Each row is a point. The points of each table are mixes of a few directions, plus a little noise. Count the directions of each table, and those that both share. Where both have some left over, give the other angles between the two spaces (their principal angles), to ten degrees, smallest first.

First (7 x 3):
[[ -3  -8  -2]
 [ 22  60   9]
 [-11 -31  -5]
 [ 11  30   5]
 [  4  11   2]
 [-12 -32  -5]
 [-11 -29  -4]]
Second, 6 rows:
[[  8  14 -24]
 [  3  10   1]
 [  4  22  41]
 [-17 -42   6]
 [  2  11  12]
 [ -4 -18 -36]]
Directions: first 1, second 2, shared 1

First (9 x 6):
[[ -7 -10 -12  -4  -1   6]
 [ -8  -8  -9  -7  17  -8]
 [  2  -3  -4   4 -22  19]
 [ -1   2   4  -4  27 -21]
 [ -2  -1  -2  -2   2  -1]
 [ 18  14  14  18 -60  37]
 [ -7  -8 -10  -6   6   1]
 [ 17  22  28   9   8 -20]
 [-11 -10 -10  -9  24 -13]]
Second (6 x 6):
[[-19 -23 -29 -10  -2  16]
 [  5   6   7   3   0  -4]
 [-22 -26 -33 -11  -2  19]
 [ 16  20  25   8   2 -14]
 [  1   1   2   1   0  -1]
 [ 18  22  28   9   1 -16]]
Directions: first 2, second 1, shared 1

First, 9 rows:
[[  0  -4   0  -7   8  -8  -9  -9   3]
 [ -1  -5   0 -13  12 -10 -14 -13   5]
 [  0   0   0  -1   2  -1  -2  -2   1]
 [  1   5   1  10 -12  10  13  12  -6]
 [  2  12   2  28 -30  25  32  32 -13]
 [  0  -8  -1 -17  18 -14 -19 -18   8]
 [  0   8   2  16 -18  13  18  17  -7]
 [ -2 -23  -3 -47  50 -41 -55 -54  21]
 [  1  14   2  30 -33  26  35  35 -14]]
Second:
[[  5  11   5   4   6  21   2  -3   2]
 [  9  18  -1   9   6  15  -1   1   2]
 [-27 -45  32 -25 -15  34  20 -23   6]
 [  4   5  -1  -1   7  -1  -3   2  -3]
 [ 10  18 -28  18  -7 -43 -11  16   0]
 [ -2 -24 -10 -42  44 -60 -27  16 -36]
 [ 11  24   0  15   4  23   1   0   6]
 [ -7  -5 -14  18 -35 -24   7   3  14]
 [ -4  -2  15   4 -10  35  13 -12  10]]
Directions: first 1, second 3, shared 0; angles 50

First (8 x 12):
[[  7   6 -19  18  -8  26   1  18   0  20   0   0]
 [ -8   4   4   2  12   5  -5   0  -8   3   8   3]
 [ -1   7 -11  15   2  24  -3  15  -6  17   5   3]
 [  1  -9  12 -16  -4 -26   4 -16   8 -19  -6  -3]
 [  9   4 -15  14 -11  19   3  15   3  15  -5   0]
 [ -3   0   3  -3   3  -3  -1  -2  -1  -2   1   0]
 [  9 -21  22 -38 -16 -60  12 -34  23 -43 -19  -8]
 [-16  10   5   7  23  16 -10   4 -18  10  16   5]]
Second, 11 rows:
[[ 17   5  19  15 -22   8  -5  21 -13 -11 -20 -21]
 [ 20   6  18  15   1  -3   8  27  -6   3 -21 -43]
 [-19   6  -6 -21  -3  -1  -1  -6 -21  -6   1   7]
 [ 31  -9  15  23 -10  12   2   6 -12 -20   0 -11]
 [-10   0 -20  -9   3  -3  -3 -18   6  12  -4  15]
 [ 13  15  22   4 -12   5   5  29 -20 -13 -19 -32]
 [  5  13  -4  -6   1  10   7  -6   8  -8   2  17]
 [-32  10  -4 -22   5  -7  -4  -1  25   7  16  26]
 [-13  -5 -14  -2  -4  -6 -10 -12  13  17  -6  13]
 [ -8 -33  -9   7  13 -10  -7 -20  10   5  33  18]
 [ -1  -7 -17  -6  24  -6  10 -20  11  10  15  11]]
Directions: first 2, second 6, shared 0; angles 40, 90

First, 8 rows:
[[  4  -3 -34   4  24  -7 -46   8 -44  22  19  16   6 -60   9 -11 -28 -29]
 [ -2   1  13  -1  -9   3  18  -3  17  -8  -8  -7  -2  24  -4   5  11  11]
 [  1  -1  -3   0   2   0  -3   1  -3   2   2   2   1  -5   1  -1  -3  -3]
 [ -2   2  14  -2 -10   3  19  -3  17  -9  -7  -6  -2  24  -4   5  12  11]
 [ -3   2  18  -2 -13   4  25  -4  24 -12 -11  -9  -3  32  -5   5  15  16]
 [  4  -2 -31   4  22  -6 -42   7 -40  20  18  15   6 -54   9 -10 -25 -26]
 [ -3   2  22  -2 -15   5  30  -5  28 -14 -12 -10  -4  39  -7   7  19  18]
 [  0   0   0   0   1   0   0   1   0   0   0   0   1  -1   0   0   0   0]]
Second (11 x 18):
[[-13  14   0  20  11  17  15   4  -4 -11 -21   2  -9  -2  12 -12  -7 -14]
 [  5   3  17  -7  -7  15 -13 -17  -5   1  12  -5   0  -3 -17   7  -4   3]
 [-22   7  28  11  21  23   2   7 -22 -27 -19  13 -11   1   2 -24   3 -16]
 [ 13   8  -6 -24 -21 -25  -7 -11   9  21  31  -2  20   2   7  30  -3  16]
 [-14  28  16   5   4  15   6  -8 -11 -11  -4   5   1  -1  14   0  -8 -10]
 [  9 -47 -25  -1  12 -30  -2  33  10  -2 -17   0  -6   5  -9 -24  26   5]
 [  6  25   0  -4 -17   6  -1 -22   4  10  14 -11  10  -5   5  21 -13   2]
 [ -3 -17  -8  19   9  12  13  11   6   7  -8   8 -19   0 -10  -8  -8  -2]
 [ 11   7   5 -22 -23 -13  -7 -18   7  28  42   5  13   2  -3  37 -13  19]
 [ -3 -13  -9  25  22  18   0  14  -6 -33 -51 -18 -15  -6  -7 -45  18 -22]
 [ 13 -15 -17 -22 -12 -39  -5   8  12  19  22   2  15   6   5  17   9  18]]
Directions: first 1, second 5, shared 0; angles 90

First, 8 rows:
[[  1   0   5  -5  -3   5   8  -1  -9 -11  -3 -13  12   9  -3  -9  -3  -1
   -7   0   6   4   4  -6]
 [-31  -6  -5  13  -1 -12   0   4  27  17   6  16 -14 -14   9  -2  -5  17
   38  19   2  -3 -10   4]
 [ 32 -17  -6  -1  29   8 -17  -2  -3   8  -2  19 -18  -6   0  20  -3 -20
   -9 -17 -18   4   2   8]
 [-45 -21   0  11  21 -10  10   9  41  16   5  20 -14 -16  14   2 -10  21
   36  25   4   2  -4  -8]
 [ 36  -5   3 -11  17  13  -4  -4 -22 -13  -7  -8   7  11  -6   7   0 -21
  -34 -21  -6   7  10  -2]
 [ 36  13   4 -13 -24  13   3 -11 -41 -22 -10 -29  21  23 -14 -18   0 -17
  -25 -16   7   3   3   2]
 [-35  13   2   7  -1 -13   1  10  24   8  11   8  -2 -14   6  12  13  19
    1  12   0 -12   3  -5]
 [  6  22  -1   0 -37  -3  -1  -5 -18  -7   0 -16  11   7  -7 -14   5   2
    0  -2   6  -8  -5   8]]
Second (11 x 24):
[[ -1 -10 -13  -8  22  14   3 -12 -12  -4  10   3  11 -14  11  -6 -34  -2
    4  -8  -9   5  -3  -4]
 [ 12   5   5   9 -18  -5  14  16  60  20 -39 -21 -35   4   7  -1  22  -6
   12  -2   6   4   0  -2]
 [ -2  19   6   6  -6 -25 -19  19 -33  -3  19   5   7  24 -28  13  48  14
  -28   9   8   1  21  22]
 [  9 -10  11  -3   6  13   5  -5   2 -11  -7  -3   5  -5  15  -6 -27 -13
    8  -5   0   5 -11 -11]
 [-18   5   0   1 -18 -11 -11  -7 -23  -2  18  14   8   6 -20   6  23  14
   -9  13   2 -19   0   2]
 [-17   4  26   6 -46 -15 -14  -5 -24 -14  10  16  10  20 -26   9  41  10
  -11  23  15 -30 -10  -3]
 [ 19  -3   4  -1  23   7   0  13 -10 -10  -4 -13   7   6   7   1 -11 -10
   -8  -9   3  23   5   9]
 [ 23 -13   1  -2  22  18  10   9  11  -6 -19 -23  -1  -1  17  -4 -23 -17
    3 -13   2  25  -4   2]
 [ -7  22   3  -1  11 -19 -13   0 -14   4  24  26   6  -8   2   1  -5   6
    1  -3  -9  -2  20  -2]
 [-11 -18 -24  -8   7  19   9 -18  -4   2   4  -3   5 -13   1  -6 -21   4
    5  -1  -6  -6 -13  -2]
 [ -8   1 -18  -1  -3   2  14  -9  48  24 -16  -1 -25 -19  13  -8 -12   2
   23  -5 -10  -8  -3 -13]]
Directions: first 4, second 5, shared 0; angles 30, 50, 60, 90

First (10 x 32):
[[-27 -16 -20   3  10  -8  23 -31 -31  22  -9 -20 -10  -4  18   3   6   8
  -21  -6   6   8  14   8  15  31 -16  28  21 -10  21 -37]
 [ 17  31   7   3   6   4 -17  51  30  -1 -15   2  -2  -6 -38   5 -11   5
   42  11   0 -24  -2 -28 -18 -39  15   2  -9  46 -22  28]
 [  3 -12   2  -6  -8   4   1 -12   2 -17  16   7   5   5  11  -1   4  -6
   -9  -2  -2  12 -10   9  -1   8   6 -20  -2 -14  -1  16]
 [-12  34  25  -7  -7  37  -7  52  36  16  -6  -4   0 -10 -17   2  12  11
   60   8  -4  -9   3 -21 -11 -46  32  -5 -12  28 -44  29]
 [-37  13   2  -1   4  19  16  11  -5  40 -18 -21 -10 -11   5   3  15  16
   24  -1   4  -1  18  -8   9  -7   4  28   9   8 -11 -23]
 [ 58 -18   3   4 -12 -31 -30 -18   6 -56  25  37  16  18  -5  -7 -23 -26
  -42   0  -7   0 -26  14 -13   7 -13 -43 -18 -23  18  24]
 [ -2  -6   7   6  -9  -8  -1 -22 -16   9  -1   7   4   3  16  -8  -1  -4
  -21  -6  -3   4   7  12  11   9 -16   2  -5 -31  12 -32]
 [ -2  20   5   7   4   1  -5  21   4  20 -20  -4  -4  -7 -16   0  -4   7
   21   3   0 -16  11 -13  -2 -19  -1  18  -4  16  -5 -14]
 [ 24 -24 -20   4   4 -28  -2 -32 -16 -28  12   9   3  10   4  -1 -14 -12
  -42  -3   3   5 -11  14   0  30 -19 -10   5 -14  28  -1]
 [-23 -22 -14 -10   4  10  23 -23 -12  -3  15 -14  -4   1  22   5  15   3
  -11  -4   4  21  -5  11   6  28   7  -2  16  -7   2   9]]
Second, 9 rows:
[[ 24  11  -2 -12 -18 -24 -15 -27 -26   2 -27   0  13  -1  12 -26  -5   3
   -1 -13   4 -14   0 -18  -8  18 -15  23   1 -18   1 -38]
 [ -9   3  -8 -12  12   7 -16 -32 -21   1  -3 -35  -6 -11 -16  13  27  18
   20  -1   8  -1   7  -9  -7  25  24  17  20   3 -36 -12]
 [ 32  -1  13  -4 -19 -12   6  13  11 -24  21  45  16  26  -9 -15  -3  -8
   -2  10   3   2  -6 -14  -3 -16 -14 -30 -19  -3  26   5]
 [  5 -12   0   7   3 -17  13   4   4  -5   2  26   7  16  -2 -13 -13  -4
  -11   5  -1  -4   1  -3  14 -10 -21  -9  -4   4  42  -5]
 [-21 -13  -3  23   5  -2  48  49  24  19   4  28  -7  10  22  -2 -30 -18
  -31   5  -7  10   4  20  20 -30 -34  -6 -13  11  60  10]
 [-26   3  -8 -11   8  32  26   6  -1   8  26 -25 -17  -5 -19  31  37  17
   22  14  19  24  15  -4 -10  13  21   4  14  18 -26   2]
 [ -4 -19  -2   6  20 -12  -5 -15  -2 -10   6   6   4   9 -19  -1  -1   3
   -2   7  -4  -7  -1  -2  18   0   0  -9   9  10  22   5]
 [-22   6 -11   4  13   0 -28 -24 -20  24 -42 -49  -9 -31  23   4  -9   2
   -4 -22 -13 -15  -3  17   4  19  14  39  15 -12 -32 -11]
 [ 20  21  19  -4 -23  25 -27  30  31 -17  14   1   1 -11  10   8  -1 -15
   11  -5  -9   7 -17  12 -27 -20  27 -28 -25 -13 -54  43]]
Directions: first 4, second 5, shared 1; angles 30, 60, 90

First:
[[-13 -17   8   9 -36  18  32   3 -40  -5   1 -14 -23  13  22  -5  11  -2
    7   0  -4  33 -16 -23  60 -10 -16  17   8 -34 -17  -1]
 [  4   4  -1   2  -6   6   6  -5   3  11   5  -9  -9   4  -6   1   6  -3
   -4   6   2  -2  -6 -13  -1   5  -9   1   0  -8  -6  -2]
 [-19 -19   7  -3  11 -16 -10  18 -22 -38 -18  27  24 -11  27  -6 -19   8
   17 -20 -10  16  15  38  20 -19  27  -1   2  18  16   8]
 [ -6  -8   4   4 -19  10  17   1 -20  -1   1  -8 -13   7  10  -2   6  -1
    3   1  -2  16  -9 -13  30  -4  -9   9   4 -18  -9  -1]
 [ -3  -3   1   0   1  -2  -1   3  -4  -6  -3   4   3  -1   4  -1  -3   1
    3  -3  -2   3   2   5   3  -3   4   0   0   2   2   1]
 [ 18  21  -9  -3  14  -1 -12 -12  36  25  10  -8  -1  -1 -28   7   5  -3
  -14  12   8 -28   0  -9 -45  17  -7  -9  -6   9   0  -4]
 [ 15  18  -8  -6  24  -9 -22  -7  36  13   4   4  11  -7 -23   5  -3  -1
  -10   5   6 -29   8   8 -50  12   5 -13  -7  22   8  -1]
 [  2  -1   1   7 -27  19  24  -8 -13  17  10 -22 -26  13  -1   0  17  -5
   -5  10   3  11 -17 -33  25   4 -23  10   4 -30 -18  -4]
 [  1   5  -3  -9  37 -24 -33   7  23 -16 -10  27  33 -17  -4   1 -20   6
    3 -10  -2 -20  22  40 -41  -1  28 -15  -6  39  23   5]]
Second, 8 rows:
[[  4   2   0   5 -20  15  19  -8  -7  17   9 -19 -22  11  -4   1  14  -5
   -6  10   3   7 -14 -29  16   5 -20   7   3 -23 -15  -4]
 [ -4  -2   0  -5  20 -15 -18   7   6 -16  -8  18  21 -10   4  -1 -14   4
    5  -9  -3  -6  13  27 -15  -4  19  -7  -2  22  14   4]
 [  3   2   0   3 -13  10  12  -5  -4  11   6 -13 -14   7  -3   0   9  -3
   -4   6   2   4  -9 -19  10   3 -13   5   1 -15 -10  -3]
 [ -9  -4   0 -11  43 -32 -38  16  14 -35 -19  40  44 -23   9  -2 -30  10
   11 -20  -7 -13  29  59 -32 -10  41 -15  -5  48  31   9]
 [ -4  -2   0  -6  22 -16 -20   8   7 -17 -10  20  23 -11   4  -1 -15   5
    6 -10  -3  -7  15  30 -16  -5  21  -8  -3  24  16   4]
 [  7   4   0  10 -38  28  35 -14 -12  30  17 -36 -40  20  -7   2  27  -9
  -10  18   6  11 -26 -53  29   9 -37  14   5 -43 -28  -7]
 [  0   0   0   0   0   0   0   0   0  -1   0   0   0   0   0   0   0   0
    0   0   0   0   0   1   0   0   0   0   0   0   0   0]
 [  2   1   0   3 -12   9  11  -4  -4  10   5 -11 -13   6  -3   1   8  -2
   -3   5   2   4  -8 -17   9   3 -12   4   1 -13  -9  -3]]
Directions: first 2, second 1, shared 1

First, 11 rows:
[[ 21  13  22  19  57 -23   0   2  -3 -12 -14   4   0   9   9  -7   4  32
    1 -17 -20   7   5   8 -31   1  -8  12   0  -8  16   9]
 [ 18   4 -14 -10 -14  23  -6   0  14  -1   6  -7  -4  -7 -15 -15 -10   1
   23   1  25   7   2  12  -2   0  -1   0  -7  12 -18   7]
 [-11   8  -7   9   7  26  -1   5   4   2   1   3 -18  21  -1 -15  -3  31
   -4  -3  19   3  -2  20 -15  13  16 -22  -2  11 -25   3]
 [-21 -14  -8 -12 -35   5   0   6  -3   4  10  -2  11  -2  -3  12   0 -29
   -6  13   1  -8   0 -20  24  -2   2  -4   2  -5  -3 -10]
 [  4  -6  -5 -11 -18   9  -5  11   7  -5   9  -8  11   0 -11  -3  -5 -14
   13   5   7   1   7 -11   8  -1  -4   3  -2  -2 -10  -1]
 [ 24  13  26  19  60 -32   1  -2  -6 -12 -16   4   2   3  12  -2   7  27
   -1 -18 -29   7   4   5 -29  -1 -12  16   2 -12  24   9]
 [ 21  -4   6  -8   1 -18  -3  -2   2  -6  -1  -6  16 -18  -4   6  -1 -20
   13  -1 -12   2   5 -14   6 -10 -17  22   0  -8  17   2]
 [-15  -1 -13   0 -22  10   5 -16  -3  15   0   5 -16  -7   4   5   1  -4
  -11   6  13  -4 -12  11  10   1  11 -12   0  11  -4  -3]
 [ -6   2 -12  -2 -16  17   1  -7   4   9   2   1 -13  -2  -3  -4  -4   2
    0   4  18   0  -6  11   4   2   9 -10  -3  11 -12   0]
 [ -4  -6   5  -3  -4 -17   3  -4  -7   2  -1   1   8 -10   5  13   4 -18
   -8   3 -15  -5  -2 -13  11  -6  -6   8   3  -7  16  -4]
 [-30  -8   0   0 -15   2   3   6  -9   5   4   5   2  13   7  10   5  -9
  -21   7  -7  -9  -2 -11  12   4  11 -13   6  -6  -3 -10]]
Second:
[[ 14  -1   1  18   6 -37   2 -20  15  -1  -7  33  -9  -5   6 -17  -7  10
    3  -4   2  -1   1   8 -28 -10   0  17   7  -3   0 -14]
 [  6 -13  -8 -12 -11 -13 -11  -5   6   4  -1  16  -8  -2  20  -5   4 -11
    6   6  -8   3  11   2   7   2 -16  20   7  -6 -13  -9]
 [-13   0  12  12   5  -3   5  19   0 -14   6  -2  20  18 -14  -2  -3   4
   -4  -2  -4  -4   4 -19 -11  -1  11 -10   1 -10   0  -5]
 [ 12  18   2   4  26  17   4 -10  -8   6  -9 -15 -16  -8   0   2   3  23
   -1 -10   6   6 -11  24  -6   4   2 -10  -9  15  10  19]
 [ -5  12   1   1  24  20   1  -3 -15   9  -8 -12 -19   5  14   8  11  21
  -13  -6  -4   3  -8  20   4  12   2 -14  -4  10   4  15]
 [  6  12   1  13   0  18   7  10  12 -11   7  -9  10   6 -32 -15 -14  15
   13  -6  26   1  -4   0 -20  -3  18 -17  -9   8  -8   6]
 [-14 -24  -8 -23 -30 -13 -11   1  -4   8   4  11   1  -2  24  12   9 -34
   -6  15 -20  -4  11 -15  31   2 -18  17  12 -13  -8 -15]
 [-20  10   0  11   6  11  12 -11 -16  13  -6  -5 -14  -1   4  13   6  11
  -24  -2   3  -6 -18  11   4   3  18 -23  -3  10  12   5]
 [ -6 -18 -12 -13 -24   2 -15  14  14  -4  10  18   0  19   9 -16  -2  -8
   10  10   3   3  19  -6   3   8  -7   9   8  -8 -36 -16]
 [  6   0  -1  -9 -22   7   6   1   0  -2   8 -19  20 -20 -24  11  -7 -26
    9   4   9  -3  -6 -16  15 -11   0   0  -6   3  15   5]
 [ 17   5  13  -2  18 -10   1   3  -5  -8  -3 -15  15 -11  -6   9   2  -6
    7  -6 -15   3   1 -10   1  -6 -12  12  -4  -6  22  10]]
Directions: first 4, second 6, shared 4
